Each wall is flat, endless, passes through zero and stands at right angles to its row. A trip goes straight from one point to another. Which walls does it cross, in order?

Walls:
(1): [ 0.21  0.08 -0.21]
(2): [ 0.70 -0.24 -0.56]
(3): [ 0.54  0.15 -1.16]
(4): [ 0.48  0.53 -0.14]
(5): [-0.01 -0.03  0.37]
Trips:
[ 0.31 -1.42  0.29] to [0.18 0.53 0.24] -> 4, 2, 1
[-0.35  0.25 -0.60] to [-0.25  0.28 -0.20] -> 2
[0.44 0.16 0.58] to [ 0.01  0.50 -0.05] -> 1, 3, 5
[ 0.49  0.60 -0.14] to [-0.38 -0.13  0.31] -> 5, 2, 3, 1, 4
[ 0.17  0.19 -0.14] to [-0.27  0.03 -0.46] -> 4
[-0.03  0.52  0.91] to [-0.25 -0.02  0.20] -> 4
[-0.38  0.57  0.18] to [ 0.47 -0.34 -0.33] -> 5, 1, 3, 2

Walls:
(1): [ 0.34 -0.39 -0.40  0.03  0.04 -0.59  0.11  0.49 -0.59]
(2): [ 0.11 -0.36  0.01 -0.53  0.23 -0.72  0.56  0.06 -0.33]
(3): [-0.27  0.08  0.03 -0.50  0.52  0.16  0.40 -0.17  0.42]
(4): [ 0.28  0.19 -0.24  0.80 -0.45  0.05  0.01  0.51  0.26]
(5): [-0.41  0.15  0.03  0.75  0.78 -0.46  0.20  0.00  0.15]
(6): [ 0.12 -0.01 -0.06 -0.26  0.06  0.30  0.59  0.01 -0.35]
Trips:
[-0.05  0.42  0.48 -0.58  0.44  0.20  0.32 -0.42  0.53] to [-0.01 -0.39  0.18 -0.25  0.44  0.14 -0.03 -0.15 -1.02] -> 5, 1, 3
[ 0.59 -0.09 -0.07 -0.52 -0.17 -0.22 -0.03 -0.10 -0.22] to [-0.05  0.37  0.27  0.17  0.43  0.62 -0.28 -0.98 -0.02] -> 3, 1, 2, 5, 6
[-0.12  0.08  0.17 -0.03  0.14  0.17  0.24 -0.63 -0.24] to [ 0.06  0.18 -0.63  0.09 -0.78  0.21  1.19  0.22 -0.23] -> 5, 4, 1, 3
[ 0.04 -0.03  0.51  0.02 -0.32 -0.50 -0.32  0.57 -0.02] to [ 1.03  0.61 -0.37  0.35  0.53 -0.13  0.01 -0.85  0.28] -> 5, 2, 1, 3
[-0.01 -0.36  0.01 -0.61 -0.76  0.39  0.20 -0.29 -0.07] to [ 0.40  0.08  0.42 -0.05 -0.05  0.03 -0.43 -0.29 -0.36] -> 3, 2, 6
[-1.12 -1.28  0.37 -0.49  0.22  0.40  0.12 -0.27  0.78] to [-0.30 -1.08  0.25  0.15 -0.33  0.57 -0.33  0.11  0.36] -> 5, 2, 3, 4

Walls:
(1): [-1.14  0.57 -0.15  0.12  0.01 -0.36 -0.57 -0.04  0.90 -0.30  0.51  0.30
 -0.16 -0.74 -0.08  0.37 -0.27  0.45]
(2): [-0.17  0.22 -0.53 -0.12  0.15  0.16 -0.14 -0.09 -0.20  0.30  0.00 -0.76
  0.07 -0.61 -0.24  0.17 -0.23 -0.12]
(3): [ 0.60  0.02  0.54 -0.37 -0.29 -0.32 -0.16 -0.22  0.11  0.15  0.05 -0.03
  0.09  0.30 -0.29  0.24 -0.47 -0.71]
(4): [ 0.10  0.25 -0.34  0.69  0.39  0.20 -0.43  0.34  0.65 -0.23 -0.66  0.34
  0.24 -0.21 -0.06  0.15 -0.13  0.73]
(5): [ 0.29  0.25 -0.17  0.14 -0.41 -0.17 -0.58 -0.13 -0.09 -0.35  0.19 -0.36
 -0.29 -0.53 -0.09 -0.49  0.04  0.41]
(6): [ 0.43  0.66  0.27 -0.43  0.17  0.34  0.10 -0.49 -0.10 -0.08  0.35 -0.66
  0.28  0.89 -0.20 -0.32 -0.56 -0.24]
(7): [ 0.64 -0.03 -0.15 -1.19 -0.05  0.27 -0.72 -0.10 -0.35  0.36  0.08 -0.69
  0.02  0.25 -0.32  0.02  0.65  0.46]
Trips:
[ 0.21  0.67  0.02  0.65  0.63  0.74 -0.51 -0.08 -0.09  0.87  0.31 -0.69
 -0.04 -0.35  0.17 -0.78  0.46  0.02] to [-0.54  0.07 -0.65  0.12  0.18  0.62 -0.11  0.53 -0.17 -0.10  0.41 -0.16
 -0.65  0.15 -0.17 -0.33 -0.31  0.05] -> 1, 7
[-0.47 -0.04 -0.78 -0.29 -0.69  0.06 -0.70  0.04  0.13 -0.04 -0.20 -0.27
  0.30  0.88 -0.01 -0.34  0.11  0.31] to [ 0.56 -0.36 -0.15  0.59  0.21 -0.01  0.24  0.16 -0.59  0.57  0.37  0.18
  0.70 -0.22  0.11  0.38 -0.17 -1.25] -> 1, 4, 3, 5, 7, 6
[-0.08 -0.06 -0.25  0.17 -0.74 -0.35  0.38 -0.57 -0.54 -0.69  0.13 -1.14
 -0.17  0.06 -0.03  0.13 -0.22  0.14] to [ 0.94  0.06  0.23  0.51  0.78  0.38 -0.05 -0.04 -0.41  0.69  0.35 -0.29
  0.08 -0.94 -0.39  0.22 -0.18  0.25] -> 4
[-0.50  0.06  0.22  0.67  0.17  0.53 -0.25  0.07 -0.53  0.57  0.62 -0.05
 -0.46 -0.50  0.35 -0.23 -0.40 -0.38] to [ 0.11 -0.77  0.48 -0.03 -0.63 -0.06  0.41  0.33 -0.68  0.27 -0.09 -0.02
  0.55 -0.10  0.38  0.48 -0.21  0.25] -> 5, 1, 3, 2
[ 0.17 -0.43  0.60 -0.02 -0.22  0.75  0.55  0.51 -0.47 -0.82 -0.07  0.42
  0.41 -0.31  0.21  0.52 -0.14  0.10] to [ 0.26 -0.81 -1.79  0.08  0.19 -0.20 -0.16 -0.27 -0.81  0.23  0.81  0.62
 -0.11 -0.47  0.08 -0.07  0.40  0.96] -> 5, 7, 2, 1
[ 0.23  0.50  0.11  0.42 -0.59 -0.11 -0.37 -0.18 -0.77 -0.18  0.30  0.03
  0.17 -0.26  0.03  0.11 -0.27 -0.38] to [-0.04 -0.23 -0.10  0.10  0.18 -0.07  0.22  0.09  0.46 -0.51  0.04  0.22
 -0.43  0.41  0.65 -0.37  0.46  0.53] -> 2, 1, 3, 6, 4
